Every row gives one point. Each copy is the shape, with its points in the same order, stretched, turned, moved and blurred by noise. Say if it was mirrored as well.

Shape (9 x 3):
-0.52  -0.57  -0.41
0.06  -0.07  0.30
0.36  0.03  0.44
-0.02  0.17  0.31
0.32  0.04  0.20
-0.36  0.02  -0.44
-0.22  0.02  0.02
-0.11  0.45  -0.35
0.20  0.27  0.13
Copy 1 (9 x 3):
-0.09  0.03  -0.88
-0.20  -0.03  0.26
-0.11  -0.16  0.57
-0.19  0.19  0.35
0.00  -0.14  0.40
0.07  0.35  -0.44
-0.19  0.21  -0.05
0.17  0.48  0.05
0.05  0.14  0.42
Copy 1 is: only turned
Copy 2:
0.26  -0.73  -0.21
-0.22  -0.08  0.26
-0.22  0.15  0.46
-0.32  0.00  0.09
-0.05  0.15  0.29
0.18  -0.25  -0.44
-0.09  -0.20  -0.06
0.03  0.13  -0.49
-0.13  0.24  0.09
Copy 2 is: only turned
Copy 3, 9 rows:
-1.11  -0.26  -0.28
0.02  -0.21  0.19
0.42  -0.25  0.26
0.06  0.02  0.34
0.32  -0.17  0.04
-0.63  0.21  -0.33
-0.30  0.05  0.09
-0.11  0.50  -0.22
0.25  0.11  0.07
Copy 3 is: only turned

Shape:
0.35  0.26  -0.36  0.06
0.16  -0.08  0.02  -0.08
0.29  0.07  -0.15  0.11
-0.19  0.48  0.12  0.39
-0.24  -0.54  0.36  -0.23
0.18  -0.54  0.56  0.33
0.14  0.31  0.05  -0.01
-0.09  0.33  0.28  -0.22
Copy 1 (8 x 4):
0.49  -0.35  -0.54  0.03
0.16  -0.28  -0.08  0.04
0.35  -0.23  -0.18  0.09
0.41  0.19  -0.09  -0.33
-0.33  -0.09  0.32  0.15
0.12  -0.12  0.78  0.33
0.36  -0.25  -0.22  -0.22
0.08  -0.25  -0.11  -0.39
Copy 1 is: only turned
Copy 2 (8 x 4):
-0.33  0.26  -0.34  -0.10
-0.14  0.04  0.02  -0.13
-0.15  0.10  -0.24  -0.09
0.06  0.12  -0.31  0.47
-0.03  -0.41  0.43  -0.14
0.45  -0.42  -0.02  -0.21
-0.05  0.26  -0.10  0.04
0.02  0.22  0.17  0.13
Copy 2 is: only turned
Copy 3, 8 rows:
0.47  0.39  0.32  -0.15
-0.07  0.07  -0.07  -0.32
0.22  0.33  0.10  -0.06
-0.19  -0.04  0.68  0.51
-0.64  -0.39  -0.66  -0.25
-0.78  0.26  -0.65  0.11
0.00  0.07  0.45  -0.15
-0.31  -0.35  0.52  -0.29
Copy 3 is: mirrored

Shape (7 x 4):
-0.17  -0.06  -0.18  0.05
-0.09  0.30  -0.19  -0.05
0.08  -0.71  -0.01  -0.02
0.09  0.46  0.20  0.16
-0.15  0.33  0.11  0.57
-0.09  -0.57  0.06  -0.21
-0.48  -0.59  0.06  -0.60
Copy 1:
-0.01  0.08  -0.18  0.01
-0.17  0.00  0.04  0.04
0.58  -0.18  -0.21  -0.24
-0.01  0.08  0.55  0.00
0.06  0.38  0.42  0.24
0.36  -0.07  -0.20  -0.40
-0.12  -0.01  -0.58  -0.77
Copy 1 is: mirrored
Copy 2, 7 rows:
0.07  0.32  -0.15  -0.09
0.32  0.19  0.05  0.03
-0.37  0.14  -0.51  -0.01
0.32  -0.12  0.28  0.35
0.15  0.32  0.12  0.54
-0.40  -0.13  -0.16  -0.25
-0.45  -0.19  0.23  -0.75
Copy 2 is: only turned
Copy 3 (7 x 4):
-0.16  -0.34  0.03  0.16
0.21  -0.42  0.01  0.09
-0.67  -0.24  -0.03  -0.20
0.37  -0.25  0.37  -0.09
0.01  -0.09  0.49  0.21
-0.37  -0.10  -0.15  -0.21
-0.21  0.00  -0.61  -0.29
Copy 3 is: only turned

Shape (10 x 6):
-0.38  0.09  -0.16  0.13  0.24  0.06
-0.09  -0.23  -0.11  0.06  0.48  0.15
-0.06  0.24  0.01  0.23  0.01  0.49
-0.54  -0.03  -0.38  -0.07  0.21  0.24
0.21  -0.36  0.47  0.44  -0.19  -0.58
0.23  -0.42  0.40  -0.05  -0.21  -0.04
-0.08  0.51  0.21  -0.15  -0.04  0.27
-0.11  0.59  -0.54  -0.17  0.40  0.38
0.12  -0.32  -0.05  -0.14  -0.22  -0.13
0.28  -0.37  -0.08  0.38  -0.36  -0.25
Copy 1, 10 rows:
0.15  -0.32  -0.52  -0.04  0.35  0.14
0.08  -0.52  -0.06  -0.27  0.29  0.05
0.24  -0.15  -0.38  0.11  -0.36  0.36
0.10  -0.55  -0.45  0.19  0.48  0.28
-0.63  0.35  -0.17  -0.81  -0.14  0.07
-0.62  0.15  0.35  -0.22  -0.29  0.31
0.27  0.21  -0.17  0.51  -0.16  0.17
0.65  -0.56  -0.32  0.50  0.13  -0.29
-0.61  -0.10  0.17  -0.06  -0.17  0.03
-0.67  -0.10  -0.24  -0.56  -0.47  0.02
Copy 1 is: mirrored
Copy 2:
-0.08  0.11  -0.24  -0.04  0.07  -0.26
-0.01  -0.08  0.09  -0.24  0.06  -0.34
0.19  0.15  0.03  0.16  0.63  0.03
0.02  -0.05  -0.31  0.05  -0.13  -0.50
-0.47  0.34  0.25  0.10  -0.39  0.51
0.11  -0.04  0.17  0.07  -0.36  0.47
0.20  0.05  -0.33  0.06  0.47  0.32
0.08  -0.31  -0.30  -0.04  0.75  -0.36
-0.01  -0.22  0.03  0.18  -0.42  0.13
-0.30  -0.07  0.28  0.37  -0.22  0.27
Copy 2 is: mirrored
Copy 3:
-0.02  -0.14  0.50  -0.10  -0.01  0.12
0.00  -0.31  0.39  0.15  -0.27  -0.02
0.43  0.09  0.11  0.19  0.15  0.24
0.20  -0.45  0.54  -0.20  0.11  0.21
-0.61  0.28  -0.23  0.22  -0.45  0.25
0.08  -0.05  -0.47  -0.01  -0.42  0.26
0.48  0.10  0.05  -0.38  -0.09  -0.08
0.45  -0.21  0.49  -0.25  0.45  -0.42
0.02  -0.22  -0.32  -0.22  -0.14  0.16
-0.35  0.11  -0.42  0.19  0.12  0.33
Copy 3 is: only turned
Copy 4 (10 x 6):
-0.22  0.23  -0.10  -0.02  -0.15  0.28
0.08  0.35  0.02  0.05  -0.12  0.44
-0.15  -0.11  -0.48  -0.03  0.17  0.46
-0.07  0.16  -0.14  -0.02  -0.55  0.21
-0.29  0.11  0.03  0.63  0.79  0.14
0.10  -0.09  0.01  0.55  0.43  0.12
-0.10  -0.32  -0.19  -0.24  0.21  -0.02
0.03  0.16  -0.48  -0.45  -0.34  0.07
0.08  0.14  -0.22  0.44  0.09  -0.05
-0.20  0.25  -0.52  0.69  0.46  0.12
Copy 4 is: mirrored
